Each point is reached from the start by the listed moves, each made 0, 1 or 2 times, or once backwards (-1), plus a little noise. Is the number of moves made odd or even? Then give how often each move was made.

Moves:
(1): [ 0.33 -0.20  0.05  0.07  0.16]
(2): [ 0.24  0.16  0.01 -0.20 -0.19]
(3): [ 0.01  0.31  0.26 -0.06  0.28]
Start: [-0.06 -0.11 -0.06 -0.02  0.05]
Points:
[ 0.09  0.09 -0.36 -0.42 -0.75] -> even (-1, 2, -1)
[ 0.78  0.31  0.26 -0.41  0.09] -> even (1, 2, 1)
[ 0.45  0.83  0.47 -0.52  0.20] -> even (0, 2, 2)
[ 1.10  0.41  0.56 -0.40  0.54] -> even (2, 2, 2)
[ 0.30  0.28  0.51 -0.04  0.78] -> odd (1, 0, 2)

Moves:
(1): [ 0.45 -0.25 -0.06  0.09 -0.04  0.17 -0.24 -0.07 -0.09 -0.08  0.18 -0.10]
(2): [ 0.19  0.27 -0.20 -0.12 -0.12  0.11 -0.16  0.04 -0.13 -0.32 -0.18 -0.14]
(3): [ 0.13 -0.20  0.26 -0.14  0.13  0.09  0.02  0.28 -0.18  0.00 -0.02 -0.04]
(4): [ 0.09  0.29 -0.04  0.40  0.24  0.21  0.00 -0.09  0.20 -0.24 -0.51  0.12]
(5): [ 0.04 -0.04 -0.09 -0.05  0.19 -0.05 -0.16  0.15 -0.02  0.11  0.18 -0.19]
(6): [-0.39 -0.23 -0.34  0.08  0.00  0.19  0.03  0.23 -0.07 -0.16 -0.29  0.12]
(7): [ 0.17  0.11 -0.14 -0.11 -0.07  0.29  0.26 -0.02 -0.07  0.52 -0.12  0.02]
(8): [ 0.26  0.03  0.11  0.09 -0.16 -0.05 -0.06  0.24  0.10  0.15 -0.11  0.10]
(9): [ 0.11 -0.02  0.40 -0.39 -0.06  0.10 -0.27 -0.10  0.39  0.32  0.24 -0.02]
Start: [ 0.05 -0.24 -0.23  0.47  0.25  0.05 -0.02  0.01 -0.18  0.00  0.32  0.07]
Points:
[ 1.95 -0.41  0.69  0.16  0.53  0.76 -0.93  0.04 -0.19 -0.25  0.49 -0.36] -> even (2, 1, 2, 1, 0, -1, 0, 0, 1)
[-0.30 -0.01 -0.20  0.41 -0.05  0.93  0.26  0.41  1.12  1.81 -0.76  0.90] -> even (-1, -1, -1, 1, 0, 2, 2, 2, 2)
[ 0.75  1.04 -0.36 -0.10 -0.80  0.69  0.17  0.06  0.28  0.97 -0.62  0.31] -> even (-1, 2, -1, 0, -1, 0, 2, 2, 1)
[-0.45 -0.83 -0.36 -0.27  0.49  0.85 -0.31  0.74 -0.54 -0.47 -0.10  0.00] -> odd (0, 1, 2, 0, 0, 2, 0, -1, 1)

Moves:
(1): [ 0.24  0.05 -0.22 -0.11  0.12  0.25  0.27 -0.11  0.08 -0.07 -0.02 -0.12
 -0.16  0.02  0.12  0.17 -0.11 -0.14 -0.07 -0.17  0.00]
(2): [-0.27  0.23  0.37  0.24  0.08  0.18 -0.04 -0.09  0.11 -0.08 -0.19 -0.37
 -0.23 -0.09  0.27 -0.21 -0.24 -0.29  0.01  0.11  0.10]
(3): [ 0.09  0.07  0.17  0.25  0.24  0.08 -0.04 -0.22  0.01 -0.13  0.07  0.43
 -0.10 -0.01 -0.07  0.25  0.00 -0.14 -0.03  0.16  0.12]
(4): [-0.10 -0.07 -0.06  0.15 -0.08  0.04 -0.06 -0.26 -0.02 -0.03  0.07  0.14
 -0.06 -0.04  0.17  0.03 -0.12 -0.07 -0.05 -0.16  0.00]
(5): [-0.04  0.00 -0.07  0.02  0.28  0.01 -0.11 -0.12  0.15  0.23 -0.08  0.13
  0.07  0.15  0.04  0.08  0.11 -0.03 -0.14 -0.14 -0.08]
(6): [-0.02 -0.08  0.00 -0.04  0.10  0.19  0.11  0.01 -0.03  0.01  0.12  0.00
  0.04  0.09 -0.01 -0.05  0.07  0.11 -0.04  0.17 -0.09]
(7): [ 0.14  0.00  0.27 -0.11  0.20 -0.21  0.53 -0.03  0.06  0.21  0.11 -0.25
 -0.02 -0.03 -0.10 -0.07 -0.12  0.06 -0.22 -0.11  0.17]
(8): [ 0.17  0.25  0.15  0.20  0.06  0.07  0.19 -0.04  0.19 -0.27 -0.02 -0.14
  0.16 -0.23 -0.14  0.15  0.10 -0.09  0.07 -0.02 -0.06]
(9): [ 0.22 -0.10  0.02 -0.19 -0.15  0.14 -0.03 -0.17  0.16  0.22 -0.08 -0.08
  0.10 -0.10 -0.47  0.10  0.06 -0.06 -0.17  0.21  0.09]
(10): [ 0.11  0.15  0.10  0.05 -0.19 -0.02  0.02  0.02 -0.12  0.25  0.06  0.00
 -0.10  0.11  0.05 -0.24  0.18 -0.27  0.07 -0.11 -0.11]
(11): [-0.09  0.20  0.07  0.01  0.03 -0.16 -0.26 -0.21  0.18  0.10  0.32 -0.33
 -0.10  0.14 -0.02  0.04 -0.13 -0.18 -0.01  0.16 -0.25]
(12): [-0.14  0.10 -0.10 -0.13  0.07  0.09  0.18  0.06 -0.02 -0.05  0.15  0.17
  0.12 -0.01  0.10 -0.12 -0.14  0.03  0.06 -0.08  0.36]
(13): [ 0.12  0.15 -0.03 -0.05 -0.03 -0.12 -0.07 -0.22 -0.22  0.04 -0.08 -0.18
  0.09  0.23  0.07 -0.17 -0.07 -0.10 -0.25 -0.02 -0.03]
(14): [ 0.07  0.03  0.15  0.03 -0.11  0.05 -0.12  0.02  0.19  0.05 -0.03  0.01
  0.04  0.20  0.03  0.21 -0.11  0.26 -0.11  0.17 -0.03]
(15): [ 0.06 -0.06 -0.03  0.18  0.01 -0.10  0.00 -0.01  0.11 -0.03  0.09 -0.23
  0.03  0.00  0.16 -0.13  0.00 -0.25  0.28 -0.01  0.12]
(16): [-0.14 -0.04  0.06  0.13 -0.09  0.10  0.09 -0.11  0.01 -0.05  0.01 -0.26
 -0.05  0.07 -0.10  0.34  0.11 -0.04  0.20 -0.16  0.12]
(17): [-0.09  0.02 -0.22 -0.01 -0.05 -0.13  0.07 -0.04  0.00  0.00  0.03 -0.19
 -0.34  0.10 -0.02 -0.33  0.24  0.16 -0.08 -0.17  0.14]
(18): [-0.09  0.20  0.17 -0.14 -0.19  0.06 -0.15  0.08 -0.08  0.01  0.00 -0.12
  0.00 -0.46  0.32 -0.23  0.08  0.39  0.08  0.15  0.20]
Start: [ 0.01 -0.04  0.12  0.19 -0.27 -0.34  0.14 -0.15  0.23  0.03 -0.13 -0.18
  0.17  0.52 -0.13  0.06 -0.15 -0.13 -0.07 -0.04 -0.07]
Points:
[-0.65  1.17  2.04  1.16  0.18 -1.01 -1.14 -1.19  0.86  0.05  0.13 -1.05
 -0.26  0.47  0.75  0.71 -0.71  0.48 -0.50  0.91  0.04] -> even (-1, 1, 2, 0, 1, -1, 1, 0, -1, -1, 2, -1, 1, 2, 0, 1, 0, 2)
[-1.53  0.03  0.94  1.43 -0.11 -0.17 -1.14  0.03  0.65  0.12 -0.59 -1.30
 -0.42  0.46  1.20 -0.12  0.28 -0.59  1.37  0.09  0.10] -> even (-1, 2, 0, -1, 2, 0, -1, -1, -1, 0, 0, -1, -1, 0, 2, 2, 0, 1)
[ 1.16 -0.85  0.93  0.43 -0.11 -0.24  0.70 -0.24  0.44  0.70 -0.25  1.01
  0.69  0.56 -2.42  1.61  0.65 -0.64 -0.10  0.47  0.02] -> odd (-1, -1, 2, -1, 0, 0, 1, 0, 2, 1, -1, -1, -1, 0, 0, 1, -1, -1)
[-0.19  0.96  1.30  0.93  0.33  0.66  0.51 -0.30  1.15 -0.75 -0.55 -1.00
  1.17 -0.03  1.11  0.03 -0.99 -0.14  0.24  0.60  1.15] -> odd (0, 2, 0, 0, 1, 1, 0, 2, 0, -1, -1, 2, 1, 2, 2, 0, -1, 1)
[ 0.70  0.18  0.00  0.29 -0.25  0.14  0.47 -1.19  0.73  1.00  0.42  0.70
  1.31  1.42 -1.25  0.28  0.52 -0.67 -0.85 -0.24 -0.16] -> odd (-1, -1, 0, 2, 2, 2, 0, 2, 2, 2, 0, 2, 1, 1, 0, 0, 0, -1)

Moves:
(1): [-0.04  0.06 -0.39  0.20  0.27  0.05  0.01 -0.11 -0.14 -0.25  0.11 -0.02
 -0.14 -0.05  0.21 -0.17  0.15 -0.28  0.20 -0.25  0.06 -0.01 -0.01  0.14
 -0.20]
(2): [ 0.05  0.05  0.07  0.12  0.17  0.15 -0.12 -0.09  0.10  0.15 -0.11 -0.01
 -0.02  0.23 -0.10 -0.06 -0.03 -0.13 -0.14 -0.01 -0.26 -0.08 -0.09  0.01
  0.06]
(3): [ 0.04  0.09  0.24 -0.02  0.08  0.11 -0.11 -0.12 -0.15 -0.05 -0.18  0.07
  0.15  0.03 -0.11  0.02 -0.09  0.18  0.06  0.05  0.08  0.02 -0.08 -0.19
 -0.14]
(4): [-0.11 -0.23 -0.04 -0.04 -0.13 -0.19 -0.02  0.20 -0.02  0.20  0.28 -0.23
  0.06 -0.07 -0.09  0.01 -0.15  0.15  0.06  0.14 -0.01 -0.11 -0.13 -0.04
 -0.30]
(5): [-0.13 -0.06  0.00 -0.07  0.02  0.10 -0.26 -0.08  0.13  0.22  0.06 -0.06
  0.02 -0.05  0.28  0.11 -0.04 -0.03  0.06  0.10  0.21 -0.01  0.12  0.16
 -0.05]
(6): [ 0.00  0.07  0.13 -0.05 -0.05  0.02  0.06  0.00 -0.23  0.21 -0.18  0.04
 -0.11  0.10 -0.06  0.05 -0.05  0.11 -0.09 -0.14 -0.05 -0.05  0.12  0.08
 -0.02]
(7): [ 0.17  0.01  0.23 -0.38 -0.14  0.25  0.06 -0.32 -0.06 -0.08 -0.03  0.54
  0.05 -0.08  0.02  0.05 -0.23 -0.10  0.10 -0.05 -0.22 -0.24 -0.27  0.46
 -0.29]
(8): [-0.07  0.11 -0.07  0.03 -0.01  0.25 -0.02 -0.15 -0.01  0.16  0.03 -0.20
 -0.05 -0.20 -0.10 -0.06 -0.08  0.11 -0.29  0.05  0.19 -0.01 -0.07 -0.28
 -0.15]
(9): [ 0.15 -0.19 -0.05 -0.12 -0.15  0.35 -0.13 -0.24  0.05  0.37  0.01  0.09
 -0.02 -0.07 -0.06  0.01  0.34 -0.16  0.19 -0.34  0.06  0.17  0.06  0.12
 -0.32]
(10): [ 0.07  0.06 -0.05  0.16  0.16 -0.08  0.01 -0.03  0.14  0.13 -0.14  0.17
 -0.08  0.12 -0.10  0.11 -0.18  0.20  0.14 -0.20  0.06 -0.26  0.18 -0.14
  0.13]
(11): [-0.11  0.08  0.07  0.07 -0.27 -0.09  0.06 -0.23 -0.10  0.04  0.21 -0.12
 -0.09  0.16 -0.01  0.20 -0.14 -0.06  0.09  0.26  0.21 -0.12  0.21 -0.29
 -0.01]
(12): [-0.18 -0.03  0.19 -0.21  0.17  0.05 -0.03 -0.12  0.22  0.09  0.13  0.27
 -0.11  0.08  0.09 -0.08  0.33 -0.13 -0.04 -0.16  0.08 -0.19 -0.12  0.07
 -0.22]
(13): [ 0.11 -0.02 -0.18  0.22 -0.35  0.09 -0.31  0.08  0.02 -0.05 -0.28 -0.08
 -0.08 -0.10  0.12 -0.02 -0.10 -0.07  0.03  0.02  0.15 -0.23 -0.11 -0.13
 -0.27]
(14): [ 0.13 -0.25  0.14 -0.07 -0.03 -0.13  0.14 -0.04  0.08  0.00  0.00 -0.19
  0.18  0.02  0.05 -0.21 -0.14  0.00 -0.02 -0.05 -0.02 -0.03  0.03 -0.18
 -0.01]
(15): [ 0.17  0.04 -0.24  0.25  0.00  0.17 -0.10  0.02  0.04  0.31  0.24 -0.24
  0.18 -0.18  0.37 -0.39  0.38  0.30  0.27  0.10 -0.16 -0.12 -0.20 -0.03
 -0.11]
(16): [ 0.34 -0.03 -0.22 -0.24  0.24 -0.17  0.11  0.12 -0.07 -0.01  0.18  0.13
 -0.04  0.06 -0.03  0.03  0.05  0.02 -0.19  0.10 -0.23  0.07  0.01 -0.22
  0.07]
(17): [-0.10  0.02 -0.12  0.09 -0.02 -0.06  0.01 -0.19  0.00  0.13 -0.18  0.10
 -0.04  0.00 -0.05  0.00  0.13  0.03  0.18  0.24  0.27 -0.06 -0.15  0.05
 -0.05]
(18): [-0.38  0.03 -0.27 -0.39 -0.31  0.09 -0.19 -0.05 -0.08  0.04 -0.01 -0.21
 -0.03  0.16  0.17 -0.09 -0.09  0.00  0.12 -0.04 -0.07 -0.03  0.08 -0.12
 -0.02]
(19): [-0.03  0.05 -0.21 -0.11 -0.29  0.00  0.17  0.21 -0.05 -0.25  0.15 -0.27
 -0.19  0.36  0.04  0.21 -0.13  0.25 -0.05 -0.13  0.29  0.02 -0.27  0.08
  0.32]
(20): [ 0.36  0.10  0.08 -0.06 -0.01 -0.11 -0.20 -0.14  0.08 -0.08  0.05 -0.21
  0.03  0.10 -0.08 -0.21  0.06  0.02  0.18 -0.06 -0.03  0.05 -0.13  0.26
 -0.18]
(21): [ 0.20  0.03  0.19 -0.03 -0.14 -0.24  0.25  0.01  0.25 -0.08 -0.20  0.30
 -0.03 -0.02  0.19 -0.20 -0.16 -0.01 -0.37  0.12 -0.02  0.57 -0.43 -0.47
  0.24]
(22): [ 0.14  0.26 -0.11 -0.09  0.12 -0.01 -0.07  0.03  0.04  0.13  0.07  0.09
  0.18  0.02  0.00  0.11  0.00 -0.27  0.12 -0.26  0.05 -0.18  0.07  0.18
  0.00]
(23): [ 0.30  0.14  0.12 -0.02 -0.10  0.37  0.18  0.39  0.14 -0.06 -0.24 -0.05
 -0.08  0.18  0.08 -0.31 -0.03  0.08 -0.02  0.25 -0.07 -0.01 -0.04 -0.13
 -0.22]
(24): [-0.14  0.05  0.02  0.08 -0.06  0.05  0.23 -0.26  0.15  0.01 -0.06  0.01
  0.14  0.08  0.03  0.18  0.01  0.30 -0.16 -0.10 -0.15 -0.09  0.10  0.01
 -0.17]
Start: [ 0.09  0.14  0.05  0.17  0.24  0.51 -0.17 -0.05 -0.03 -0.15  0.23 -0.10
 -0.13 -0.04 -0.22  0.03 -0.15  0.11 -0.13  0.03 -0.09 -0.06  0.02  0.16
 -0.22]
Points:
[ 0.05  0.11 -1.71 -0.59 -1.71  0.69 -0.52  0.11  0.55  1.10  0.48 -1.46
 -0.50 -0.05  0.32 -1.11  0.70  1.02 -0.02 -0.56  1.51  0.81 -2.29 -1.16
 -1.29] -> odd (0, -1, 0, 2, -1, 0, -1, 2, 2, 0, -1, 1, 1, 0, 1, 0, 2, 2, 2, 1, 2, 1, 0, 0)
[ 1.65  0.98  0.23  0.55 -0.05  2.23  1.35 -1.44  0.58 -0.63 -0.19 -0.13
  0.06  1.36 -0.85  0.08 -0.88  0.79  0.82 -1.05  0.20 -1.58 -0.18  1.25
 -0.99] -> even (1, 1, 0, -1, -1, -1, 2, 1, 1, 2, 1, -1, -1, 2, 0, -1, 1, -1, 2, 1, -1, 1, 2, 2)
[ 1.28  1.38  0.20 -0.82 -1.40  2.85 -1.41 -1.68 -0.86  1.51 -0.65  0.67
 -0.30  0.30 -0.78  1.03 -1.16 -0.62 -0.52 -0.76 -0.44 -1.11  0.25 -0.09
 -1.53] -> even (-1, 2, 1, -1, 0, 2, 2, 2, 2, 0, 2, -1, 2, -1, 0, 1, -1, 1, 0, 0, 0, 2, 0, 0)
[-0.88 -0.26  0.06 -0.68 -0.19  1.09 -0.24 -0.09 -0.88  0.63  1.42 -1.58
 -0.03  0.73 -0.67  0.87 -0.98 -0.67  0.26 -0.82  1.42 -0.72  0.29  0.73
 -0.76] -> odd (1, 1, 1, 2, 1, 1, 0, 1, 1, -1, 1, 0, -1, 2, -1, -1, 0, 0, 2, -1, -1, 2, 0, -1)
